Rows are points. Each table stands for the endless flat space through its points: a line for two points, a plane for three, and so on. Write the one point that lies in both, or say that there is none.

First:
array([[13.2, 12.7, -6.8, 19.1],
       [11.4, 16.2, -7.6, 22.2]])
Second:
array([[21.4, 17.9, -9.2, 11.3],
       [ 6.0, -2.7, -8.5, 11.1],
       [20.4,  8.5, -4.1, 13.5]])
They share: [16.8,  5.7, -5.2, 12.9]

First:
array([[-11.4,  -3.6,  11.9,  -4.8,  -4.0,   7.8],
       [-17.1,   9.3,  21.8, -17.7, -16.9,  15.3]])
Second:
array([[-20.5,   9.9,   5.6,  -5.9, -16.9,  17.7],
       [-23.0,  -2.0,  21.5, -12.4,   2.4,   6.6],
       [-10.9,  13.4,  13.1, -15.9, -24.9,  20.1],
       [-14.0,  19.7,   6.8, -19.4, -27.0,  25.4]])
They share: [-15.2,   5.0,  18.5, -13.4, -12.6,  12.8]

First:
array([[ -5.4,  15.9, -11.1,  14.2,  15.1,  -1.9, -12.8,  -0.5],
       [ -2.1,  17.0,  -3.3,  -2.3,  -1.8,  17.4, -31.1,  12.7],
       [ -4.5,   7.4,  -7.7,   5.0,  27.8, -13.4, -12.4,  -0.2],
       [  9.6,  20.9,  -9.5,  15.5,  23.3,  -2.5,   3.1, -16.8]])
Second:
array([[ 23.1,  28.0,  -2.8, -11.6,  19.3,   7.2,  14.1,  11.0],
       [  1.8,  15.2,   3.3,  10.2,  34.2,  15.9,  -2.5,   9.8],
       [ 12.0,  37.3,   1.3,  -1.9,   5.7,  -7.2, -12.3,  18.7],
       [  8.3,  40.7,   5.3,   0.1,   6.7,  -9.5,  -7.2,  28.1],
       [-15.5,  11.3,  -7.6,   0.4,   8.6, -16.4,  -8.9,  17.6]])
They share: [ -2.7,  12.4,  -6.5,   3.8,  16.0,  -0.8, -18.0,   3.2]

First:
array([[ -1.9, -16.0,  27.5,   1.8,  -4.5,  10.4, -16.2,  19.9, -11.7],
       [ -8.0,   3.9,   5.1,  12.0, -32.7, -15.2,  12.0,  -2.6, -18.6],
       [  2.7,   4.4,  -3.7,  25.9, -10.2, -14.1,   2.7,   0.4, -22.3],
       [-14.4, -17.4,  30.2,  -2.7, -12.9,  -4.1,   3.1,  15.7, -10.8],
       [ -7.4,   7.2,   5.2,   8.4, -43.8, -10.8,   9.8,  -4.8, -18.2]])
Second:
array([[ -4.9,  -7.7,  19.0,   7.4, -18.6,  -9.4,  -2.4,   8.9, -13.0],
       [ -8.7,  -7.3,  14.8,   7.8, -14.4,  -2.6,   4.0,   8.3, -16.2]])
They share: [ -6.8,  -7.5,  16.9,   7.6, -16.5,  -6.0,   0.8,   8.6, -14.6]

First:
array([[ -3.2,  21.4,  16.6,   4.4,  -0.3,   6.5,  12.1,  -0.3,  -8.3,
          8.8,   7.0],
       [-16.1,  21.7,   3.7,  -1.3,  -5.7,  11.3,   7.6,  -2.7, -16.4,
         14.8,  19.6],
       [-10.3,  23.3,   7.4,   2.8,  -7.2,   5.7,   7.7,  -4.1, -13.2,
         13.0,  14.8]])
Second:
array([[-21.1,  18.2,  10.0, -14.9, -18.7,  30.9,  20.1,  16.5,   1.1,
         -3.7,  38.2],
       [ -6.0,  22.7,  13.2,   9.8,  11.4,   9.4,   4.5,   2.8, -22.8,
         17.0,  -2.8],
       [  2.6,  12.0,  15.9,   0.0,  16.3,  12.1,  11.5, -12.7, -12.3,
         19.9,  11.4],
       [  2.9,  14.5,  14.9,   3.5,  14.7,  11.9,   8.0, -10.1, -15.2,
         20.4,   9.2]])
They share: [-10.5,  18.1,  13.5,  -1.9,   4.5,  16.1,  13.4,   3.3, -12.0,  10.4,
  12.4]

First:
array([[  0.3, -23.2,   6.3, -15.1, -13.6, -11.8,  -2.0, -28.3, -12.8,
        -14.7,  -8.8, -10.9],
       [  9.4,  -3.4, -18.4,  -7.5, -18.4,  -0.1,   8.5,  -9.9,  12.6,
        -10.5,  -8.5, -20.1],
       [  2.6, -16.2,   4.0, -13.7,  -8.2,   6.1,  -6.7, -22.1,  -5.6,
        -21.7,   4.3,  -5.1],
       [  9.6,  -5.3, -19.8,  -8.5, -21.1,  -8.4,  11.4, -11.8,  10.1,
         -6.8, -14.7, -24.9]])
Second:
array([[ 13.1,  -9.1,  -2.7, -11.4, -22.4,  -4.5, -10.9, -27.3,  17.4,
        -11.0, -12.6,  -8.1],
       [  9.5,  -4.3, -17.4, -23.2, -34.9,   3.0,   9.2,  -9.3,  16.9,
         -1.0, -19.0,  17.8],
       [ -1.5,  -2.9,  -4.6, -28.2, -33.5,  14.2,   8.2, -12.3,  13.1,
          5.4, -14.6,   6.6],
       [ -9.6,  -9.2,  -4.2, -19.3, -22.6,  22.6,  16.3,  -2.0,  -0.6,
          0.6,  -0.8,   0.6]])
They share: no point

First:
array([[  8.0,  34.9,  -4.2,  -0.5,   4.4, -14.7, -11.6,  30.3,   4.7,
          3.7,  -9.6,  11.5,  13.1, -10.9],
       [ 17.0,  -8.7,  19.4, -21.0,   0.1, -14.1,  -2.2, -13.8, -12.5,
        -12.0,  -2.4, -12.0, -14.6,  -8.5],
       [  8.9,   3.0,  16.1, -20.7,  -0.2, -10.5,   4.7,  -0.9, -19.7,
          0.6,  -4.2,  -5.7,  -6.8,  -5.8],
       [ 40.5,   4.1,  -0.7, -16.7,  15.1,  -0.7, -17.5, -14.5,   3.3,
         -4.7, -17.0,  30.1,   1.4,  -7.7],
       [ 14.1,  -9.6,  21.8, -27.2,   4.5,  -5.8,  -3.1, -18.2,  -8.9,
          0.2, -10.1,   5.9,  -2.3,  -2.6],
       [  2.7,  23.1,   1.7, -24.4,  19.0, -21.3,  17.5,  28.6,  -2.3,
         12.6, -12.2,  21.4,  20.1,  12.1]])
Second:
array([[ -0.7,   7.0,  -2.7,  -5.9,  10.1,  -7.8, -20.6,  -8.1,  -9.9,
          1.8,  -8.1,  31.9, -20.0,  -7.0],
       [ 18.6,  30.3,  -4.2, -25.0, -12.2,  -7.2,  -1.1,  -4.8,  -3.0,
          1.7, -20.8,   5.4,   5.2,  -8.1],
       [  0.8,  11.1,   1.2,  -5.6,   7.1,  -9.7, -17.4,  -5.1,  -9.4,
          0.1, -11.8,  28.8, -17.8,  -7.7],
       [ 17.7,   9.8,  -4.1, -27.7,   3.7,  -7.0,  -5.2,   1.3,   5.1,
          6.0,  -1.5,  -2.1,  17.4,  -3.4]])
They share: [ 10.2,  12.1,   9.1, -13.9,   5.2, -13.4,  -6.8,   7.3,   0.5,  -0.2,
  -9.1,   6.8,   5.5,  -5.9]

First:
array([[ 22.2,  -3.7,   3.3,   5.2,   7.8,  10.8, -35.8,   4.6,  10.2,
         18.9, -21.1,   9.6,  -2.3,  11.3,  10.2,   9.0, -17.3,  -7.3,
        -18.9,  16.5],
       [ 26.4,  -2.0,   5.6,  -4.7,  -8.2,   4.8, -18.2,   1.0,   4.6,
         21.5,  -6.0,  11.2,   6.2,  -2.8,  10.9,  -0.5, -20.5,  10.3,
        -22.1,  11.5],
       [ 15.5,  -0.9,  -9.6, -19.4,  15.4, -11.3,   1.0,  15.8,  14.3,
         29.7, -10.0,   8.2,  16.4, -12.6, -11.1, -21.9,  -8.7,  14.9,
        -22.0,  -1.4],
       [ 29.2,  -2.3,   9.3,  -1.1, -12.1,   7.1, -22.8,  -1.2,   3.4,
         20.4,  -6.1,  12.5,   3.3,  -0.2,  15.0,   3.0, -23.5,   8.6,
        -23.0,  14.6]])
Second:
array([[ 13.7,  -1.2, -17.4, -13.1,  -4.7,  18.8,  -9.3,  -7.4,   9.3,
         14.8,  -2.7,  -2.3,  21.6, -14.2,   6.9,   4.2,  -6.6,   6.9,
         -6.2, -10.1],
       [  2.7,  14.6, -21.4,  -4.8,   9.1,  16.2,  -9.8,  -5.8,  15.7,
          4.7, -20.5, -12.2,  24.7, -18.3,   0.5,  28.0,  12.5,  12.5,
         -6.3,   2.3],
       [  5.4,   2.6,  -8.4, -28.2,  17.6,  18.1,   6.8,   5.7,   1.2,
         -6.7, -27.4, -20.5,  26.5,  -7.1,  -5.3,  15.6,  18.5,   6.2,
        -11.5,  14.1],
       [  7.7,   4.0, -39.0,   2.5,  -7.3,  33.4,  -3.1, -15.0,  15.5,
          6.6, -20.9,   4.9,  41.8, -28.0,   1.5,   1.0,  -6.6,  16.9,
        -25.0, -11.7],
       [  9.5,  11.2, -15.1, -15.4,  -3.5,  17.0,   3.7, -11.6,  24.7,
          6.2, -13.9, -21.7,  30.7, -17.2,   8.6,  17.6,  16.2,   4.8,
         -5.6,  -7.2],
       [  3.5,   0.4, -23.7,   4.7,  14.9,  12.5, -48.3,   4.6, -18.1,
         18.6,  -1.0,  23.6,  -4.6,  -9.8,  -2.5,  20.7, -24.1,  11.2,
          6.2,  -0.9]])
They share: no point

First:
array([[  8.7,  19.7,  -0.7,  20.1, -11.3, -10.9,  -5.6,  25.3,   4.0,
        -15.5,  -1.2,   7.0,  42.2,  -5.0,   5.7,  -2.0, -28.9,  -7.1,
        -13.6,  -4.0, -18.3,   9.2,   6.4,  17.9],
       [ 16.5,  11.2,  15.0,  23.7,   6.4, -12.9, -21.9,  -0.3,  -8.2,
          1.5,  -5.5,   1.5,  -3.0,   6.2,  -8.3,  10.8,  -5.7,  -9.2,
        -18.6,  -7.5,   8.5,  11.7,   4.3,  15.2],
       [ 17.9,  18.3,  12.5, -11.1, -33.5,  -2.6,  -1.4,  25.2,  -6.5,
        -28.7, -14.0,  16.8,  16.4,  -0.3, -17.8,  -9.7,   0.7,  13.8,
        -17.4,  -0.8,  -2.0, -11.7,  16.2,   4.8],
       [ 18.3,  20.5,  15.6,  -5.6, -28.4,  -0.6,  -6.3,  25.4,  -6.4,
        -22.8, -14.4,  13.8,  14.2,  -3.6, -15.9,  -7.4,  -4.0,  11.0,
         -8.9,  -1.3,   1.6,  -6.8,  12.4,   3.1],
       [ 12.7,  45.0,  35.8,   6.4, -11.5,  -4.7, -19.9, -19.1, -38.7,
        -30.3,  -3.5,  23.4,  15.6,  13.3, -17.0,   0.5, -17.1, -20.5,
        -11.2, -17.9,   7.5,  15.5,  45.7,  10.5],
       [  7.7,  24.7,  14.7,  29.7,  13.3, -14.6, -34.6,  -6.0,  -0.3,
          2.9,  -2.6,  -6.4,  15.6,   7.1, -11.4,  11.5, -27.9, -20.6,
         -6.2,  -2.6,  -5.4,  24.7,  -5.2,  17.4]])
Second:
array([[ 28.2,  17.2,   9.0,   7.6, -15.2,  -4.7, -23.9,   7.0,  -0.9,
         -4.7,   9.4,  18.0, -22.8,   4.4, -13.5,  -0.2, -18.9,  -6.9,
          0.2,  -4.6,  23.8,  13.5,  -6.4,  20.9],
       [ 29.1,  12.5,  28.5,   3.4,  -4.6, -12.0, -14.3,  29.3,  -5.5,
         16.2,   1.7,  12.8,   0.0,  -6.0,   8.2,  24.2,   9.3,  -1.5,
        -25.1, -24.2,  11.4, -23.6,  12.2,  -0.7],
       [ 32.1,   9.2,  17.8,   6.6, -12.0, -10.1, -28.1,   3.3,  -9.3,
         -6.1,   3.4,  10.0, -13.8,  -2.3,  -9.6,   7.8,  -6.7,   0.6,
         -5.6,  -3.0,  18.3,   0.7,   2.9,  13.8],
       [ 35.8,  10.0,  25.8,   2.2,  -6.6, -13.3, -23.4,  19.9,  -5.1,
         12.6,   7.0,  12.1, -10.0,  -7.3,   4.2,  21.9,   5.4,  -0.5,
        -16.1, -17.5,  17.6, -18.8,   4.8,   3.9],
       [ 23.8,  19.8,  14.6,  12.2,   5.9, -17.6,  -8.6,  -1.3, -14.4,
        -10.7, -12.0,   4.6,   8.8,  -3.3,  -3.3,   4.6,  21.4,  -1.6,
        -23.5, -12.1,  10.0,  -2.8,   9.4,   3.0]])
They share: [ 18.4,  15.1,  16.7,  11.6,  -8.8,  -7.4, -12.9,   9.0, -12.1, -10.4,
  -8.5,   9.8,   2.6,   2.5,  -9.5,   3.2,  -2.9,  -1.4, -16.7,  -7.8,
   8.3,   3.4,  13.5,  10.4]

First:
array([[-10.1,   8.4,  -4.7,  -9.6, -18.3,  -2.2,   4.3,   2.0, -14.4,
         -4.0,  21.5,  -7.1,  11.2, -14.4,  -2.5, -12.4,   6.5,   3.5,
         13.4,  -2.4,   6.7, -11.6,  11.1, -28.7],
       [ 10.7,  -5.4, -38.4,  -8.4,  -5.4, -17.2,  28.8,  18.8, -39.5,
        -14.7,  28.5, -26.6,  14.3, -17.2,  -0.7, -10.0,  17.0,  21.5,
         -2.5, -18.5,  -9.6,  17.4, -21.8,  -2.4],
       [  4.5,  13.2,  -0.9, -18.4, -13.0,  -4.4,  -1.4, -13.8,  -8.9,
         -0.9,   9.9,   2.4,  15.2,  -9.9,   0.7,   2.3,   7.4,   9.5,
         25.3,   3.8,  11.4, -10.1,  23.3, -27.6],
       [ 24.1,   5.4, -19.2, -21.2,  -2.1, -13.8,  12.7, -12.6, -18.8,
         -9.2,   7.7,  -1.9,  19.7,  -6.1,   1.3,  10.1,  16.7,  19.5,
         22.2,  -3.3,   0.7,   7.9,  11.4, -12.1]])
Second:
array([[  6.3,  -4.1,  -4.8, -14.7,  -3.8, -13.1,  11.3, -15.4, -23.4,
        -20.9,   8.3, -13.0,  28.2, -15.5, -18.3,  -8.5,  20.8,   9.1,
         18.6, -17.1, -14.0, -21.0,   7.0, -26.2],
       [ 12.0,   0.0,  -5.2,  -0.9,  -5.5,  -1.3,  16.9,  -4.1, -28.3,
        -15.4,   9.6, -14.6,   9.6,  -5.8,  -9.3,  -9.7,  15.8,   3.6,
         -0.1,  -9.4, -11.1,  -9.8,   5.6, -17.6],
       [ 10.7,   5.3,  -6.0,   6.1,  -5.8,   2.5,  16.1,   5.4, -33.2,
        -11.5,  15.7, -14.8,   1.0,   0.1,   0.3, -11.1,  15.6,  -2.5,
         -5.0,  -5.9, -10.8,   2.4,   0.6, -13.4],
       [ -3.6,   4.9, -12.6, -14.7,  -4.7, -17.0,   5.6,  -1.0, -25.2,
        -16.1,  24.8,  -7.3,  26.1,  -9.5,  -1.2,  -8.8,  25.0,   0.7,
         28.5, -14.1, -12.8,   3.9,  -2.6, -23.5]])
They share: [  6.6,   0.3, -17.8, -11.7,  -8.5,  -8.5,  17.5,  -1.1, -17.2, -15.1,
  17.1,  -4.7,  16.2,  -5.8,  -4.8,  -5.8,  17.6,   6.0,  13.7,  -7.6,
  -5.7,   1.9,   6.8, -18.2]
